Each wall is flat, endless, passes through zero and stands at right angles to its row. A trip goes straight from one point to another. List the walls that it crosses, first one first.

Walls:
(1): [0.40 0.00]
(2): [-0.16  0.12]
(3): [0.24 0.06]
(4): [0.20 0.47]
(5): [ 0.27 -0.22]
(6): [0.58 0.10]
(7): [ 0.27 -0.33]
(8): [-0.15  0.16]
(9): [-0.50  0.02]
Trips:
[-0.36 -0.19] to [0.07 0.91] => 4, 3, 6, 1, 9
[0.21 0.01] to [0.04 0.10] => 7, 8, 5, 2

Walls:
(1): [ 0.69  0.11  0.22  0.09  0.56  0.02  0.47  0.27 -0.24  0.56  0.13]
(2): [-0.29 -0.12 -0.49 -0.22 -0.19 -0.39 -0.11 -0.14  0.15 -0.39  0.20]
(3): [-0.29 -0.23  0.48 -1.02 -0.28  0.14 -0.07 -0.72 -0.30  0.16 -0.51]
(4): [-0.19  0.07 -0.20  0.05 -0.09  0.25 -0.75  0.24  0.34  0.44 -0.09]
(5): [-0.05  0.19 -0.11  0.50  0.36  0.24  0.23  0.58  0.15  0.01 -0.26]
(6): [ 0.65 -0.07 -0.15 -0.71  0.21 -0.45 -0.37  0.04 -0.12  0.28 -0.49]
(7): [-0.76  0.27  0.21 -0.46 -0.10 -0.03  0.20  0.71 -0.35 -0.03 -0.47]
Trips:
[ 0.10 -0.15 -0.14  0.69 -0.38  0.22  0.17 -0.44 -0.16  0.01 -0.34] to [-0.25  0.08  0.39 -0.46 -0.01 -0.02  0.09 -0.33  0.65 -0.42 -0.60] => 3, 5, 2, 7, 6
[-0.54  0.35 -0.22 -0.34  0.31 -0.13  0.27 -0.36  0.44  0.23  0.34] to [ 0.07  0.38  0.10 -0.12 -0.17  0.13 -0.18 -0.14 -0.21 -0.58  0.09] => 4
[-0.13  0.16 -0.05 -0.03  0.42  0.80  0.40 -0.10  0.07 -0.11 -0.07] to [ 0.13  0.03 -0.56  0.16 -0.65 -0.22  0.04  0.00  0.19  0.02 -0.27] => 3, 1, 7, 4, 2, 6, 5
[-0.18 -0.03 -0.02  0.68 -0.95  0.27  0.06  0.27  0.35 -0.41  0.45] to [-0.44  0.21  0.51 -0.77 -0.06  0.16 -0.22  0.58 -0.30  0.05  0.03] => 7, 3, 5, 2, 6

Walls:
(1): [-0.17  0.14  0.68 -0.44  0.34  0.14  0.10 -0.04  0.17  0.05  0.53  0.29
  0.49  0.13 -0.08 -0.66  0.27  0.05  0.60  0.61 -0.13 -0.02 -0.16  0.17
 -0.57 -0.69  0.14 -0.24  0.00  0.32  0.01  0.13 -0.47  0.18 -0.31 -0.20
 -0.51 -0.45 -0.11 -0.33 -0.28  0.53 -0.18  0.23  0.51  0.11  0.22  0.22]
(2): [ 0.02 -0.42  0.10 -0.33 -0.41 -0.32  0.34 -0.19  0.58 -0.01 -0.48 -0.23
  0.50 -0.47  0.30 -0.14 -0.10  0.24  0.00  0.10 -0.27 -0.17  0.14  0.27
 -0.17 -0.17  0.09  0.55 -0.33  0.33  0.27 -0.77 -0.22  0.24  0.18 -0.30
 -0.05 -0.16  0.55 -0.53 -0.70  0.07  0.49 -0.37  0.03 -0.08 -0.02 -0.16]
(3): [-0.33  0.03  0.27 -0.16 -0.74 -0.16 -0.19  0.41  0.00  0.10  0.39 -0.37
 -0.23 -0.16 -0.29  0.03  0.01  0.22 -0.41  0.27  0.03  0.00 -0.72 -0.42
  0.47 -0.03 -0.24  0.16  0.45 -0.23  0.03  0.57  0.15  0.46  0.06  0.23
  0.74 -0.07  0.39 -0.16 -0.20  0.11  0.35  0.36  0.09  0.19 -0.19  0.27]
(4): [-0.41  0.13  0.45 -0.20  0.27 -0.21 -0.01  0.22  0.97  0.20  0.36 -0.25
  0.08 -0.20  0.08 -0.08  0.93  0.35  0.32 -0.14  0.43 -0.15 -0.18 -0.40
  0.65  0.47 -0.43 -0.12  0.21 -0.79 -0.11  0.23 -0.72 -0.23  0.27 -0.21
 -0.18 -0.31 -0.14  0.32 -0.08  0.69 -0.62  0.54  0.00 -0.05 -0.47 -0.05]
(5): [ 0.12 -0.16  0.02 -0.51 -0.82  0.45 -0.31 -0.04 -0.33 -0.31  0.05  0.37
  0.49  0.12 -0.16  0.26 -0.02 -0.16  0.02 -0.54 -0.31  0.21 -0.27  0.65
  0.25  0.04 -0.14 -0.34 -0.11 -0.26  0.50 -0.01  0.21 -0.32 -0.32  0.00
 -0.04  0.32  0.00  0.03 -0.15 -0.35  0.55 -0.12 -0.14  0.56 -0.56 -0.12]
(6): [ 0.23  0.20 -0.63 -0.17  0.64  1.11  0.07 -0.17 -0.33  0.16 -0.20 -0.58
 -0.17 -0.26  0.27 -0.74 -0.13  0.40 -0.06 -0.25  0.22 -0.66 -0.05  0.20
  0.58 -0.63  0.14 -0.92  0.10  0.34 -0.23 -0.05 -0.09 -0.34  0.23  0.01
 -0.15  0.11  0.32  0.05 -0.03 -0.47  0.04  0.57  0.26 -0.34 -0.30  0.78]
(7): [ 0.64 -0.13 -0.47  0.01  0.45 -0.55 -0.28  0.12  0.07 -0.26  0.02  0.39
  0.21 -0.66 -0.56 -0.08 -0.32 -0.20  0.36  0.14 -0.65  0.20 -0.18 -0.39
 -0.09  0.41 -0.72  0.07 -0.27  0.45  0.11 -0.34 -0.17  0.30 -0.12  0.36
  0.05 -0.06 -0.51 -0.14  0.55 -0.12 -0.34 -0.46 -0.10  0.05  0.09 -0.16]
(8): [-0.17 -0.27 -0.24  0.00  0.03 -0.19 -0.32 -0.50 -0.34 -0.17  0.12  0.36
 -0.10 -0.20  0.19  0.61  0.70 -0.32 -0.39 -0.09 -0.09  0.16  0.01  0.23
  0.10  0.75  0.09 -0.31 -0.47 -0.22 -0.28  0.27  0.27  0.01  0.60  0.05
 -0.56 -0.15  0.46 -0.11  0.13 -0.15  0.29  0.35 -0.24 -0.21 -0.39  0.31]
(9): [-0.54  0.05 -0.36  0.52 -0.18 -0.21 -0.10 -0.06  0.06 -0.39  0.70  0.15
 -0.15  0.15  0.03 -0.18  0.55  0.05 -0.26  0.58  0.02 -0.41  0.35 -0.22
  0.33 -0.16  0.33 -0.13 -0.82  0.28  0.23  0.28 -0.04  0.60 -0.49 -0.01
 -0.44  0.66  0.61  0.09 -0.01  0.06 -0.05  1.15 -0.63  0.33  0.49 -0.24]
(10): [ 0.63  0.33  0.17 -0.08 -0.06  0.13 -0.39  0.34  0.21  0.83  0.32 -0.53
 -0.08  0.03 -0.27  0.17  0.05  0.05  0.15 -0.26  0.21  0.51  0.48  0.60
 -0.05 -0.41  0.08  0.07 -0.31  0.05 -0.07 -0.38  0.13  0.05 -0.15  0.31
 -0.18  0.62  0.32  0.55 -0.30  0.02 -0.11 -0.04  0.05  0.06  0.06  0.52]
(11): [ 0.61  0.02 -0.45 -0.47  0.17 -0.14 -0.14  0.56 -0.05 -0.14  0.32 -0.07
 -0.34 -0.61 -0.23  0.19  0.09 -0.35 -0.84 -0.16 -0.09  0.30  0.46  0.34
  0.07  0.20 -0.47 -0.19 -0.62  0.16 -0.02 -0.35  0.26  0.72  0.50  0.37
  0.17  0.08  0.07  0.33 -0.61 -0.26  0.10  0.05  0.17 -0.29  0.17  0.36]
Trips:
[-0.04  0.54  0.14  0.19  0.13 -0.29  0.15  0.29  0.05  0.19  0.43 -0.05
  0.28 -0.12 -0.03 -0.22  0.16  0.74  0.55 -0.11  0.23  0.30 -0.04 -0.02
 -0.22 -0.17 -0.04  0.35  0.16 -0.21 -0.10 -0.11  0.04 -0.12  0.37 -0.43
  0.05  0.30  0.26 -0.10 -0.40  0.27 -0.24  0.19 -0.06 -0.24  0.09 -0.32] to [ 0.50 -0.13 -0.16  0.15 -0.05 -0.30 -0.02  0.05  0.04 -0.29 -0.13  0.22
 -0.21  0.18 -0.50  0.19 -0.38 -0.07 -0.29  0.21  0.00 -0.60  0.37  0.44
 -0.21 -0.23 -0.31 -0.05 -0.28  0.54 -0.22  0.19  0.22  0.27 -0.19  0.10
 -0.67  0.85 -0.28 -0.25 -0.23 -0.21 -0.09 -0.88  0.69 -0.48 -0.96 -0.70] => 3, 9, 7, 11, 4, 5, 1
[-0.09 -0.09  0.05 -0.20 -0.32 -0.12  0.39 -0.02 -0.54  0.19  0.27  0.25
 -0.22  0.05  0.55  0.80 -0.09  0.26  0.66  0.06 -0.36 -0.02 -0.27 -0.39
 -0.15 -0.06 -0.12 -0.63 -0.18  0.10  0.26 -0.04  0.30  0.00  0.46  0.23
 -0.05 -0.04  0.63 -0.42  1.09 -0.18  0.25  0.14  0.47  0.21 -0.24  0.65] to [ 0.23  0.16 -0.18  0.35 -0.14  0.24 -0.52  0.06 -0.05 -0.33  0.20 -0.03
  0.06  0.14 -0.31  0.23 -0.37  0.12 -0.32 -0.53 -0.04  0.17  0.04 -0.27
 -0.15 -0.03 -0.33  0.30 -0.40 -0.10 -0.22 -0.77 -0.01 -0.36 -0.19 -0.19
  0.58 -0.15 -0.28  0.01 -0.42  0.03  0.63  0.24 -0.20  0.13 -0.27  0.22] => 11, 10, 2, 6, 8
[ 0.64 -0.46  0.44  0.00 -0.25  0.43  0.11  0.00  0.00 -0.37 -0.19 -0.66
 -0.15  0.16  0.35 -0.02 -0.62 -0.31  0.24 -0.44  0.25 -0.08  0.27 -0.31
 -0.11  0.07 -0.18  0.12  0.05  0.50 -0.52  0.10  0.17 -0.40 -0.07 -0.19
 -0.40  0.75 -0.68  0.24 -0.18 -0.02  0.31  0.32 -0.01 -0.36  0.22 -0.40] to [ 0.00 -0.17 -0.80 -0.07 -0.21  0.29  0.34  0.17  0.32 -0.13 -0.27 -0.53
  0.10 -0.02  0.04 -0.37  0.19  0.88  0.06 -0.22 -0.26 -0.13  0.20  0.52
  0.44 -0.63 -0.16  0.54  0.39  0.47 -0.05 -0.63 -0.17  0.03  0.08  0.50
 -0.07  0.05  0.30  0.15 -0.09  0.04  0.01  0.01  0.23 -0.27 -0.20 -0.04] => 2, 11, 5
[ 0.04  0.40  0.26 -0.28  0.04 -0.06  0.42 -0.82  0.25  0.10 -0.15 -0.20
  0.16 -0.02  0.47 -0.15 -0.06 -0.04 -0.86  0.18  0.17  0.20  0.28 -0.66
 -0.52  0.00  0.67  0.20 -0.20  0.45 -0.44  0.13  0.11  0.59  0.33 -0.02
  0.17  0.31  0.46 -0.15 -0.34  0.73  0.02  0.38  0.61  0.45  0.04 -0.16] to [-0.12  0.01 -0.12  0.32  0.02  0.36 -0.16  0.12 -0.31 -0.04  0.91  0.37
 -0.01  0.35 -0.58 -0.34  0.92  0.34  0.09 -0.42  0.14  0.25  0.47  0.30
  0.02 -0.61 -0.66  0.24  0.19  0.22 -0.29 -0.17 -0.12 -0.06  0.48  0.51
  0.57 -0.05 -0.06 -0.57  0.12 -0.09 -0.11  0.38 -0.80  0.27  0.23  0.22] => 10, 6, 4, 2, 5, 7
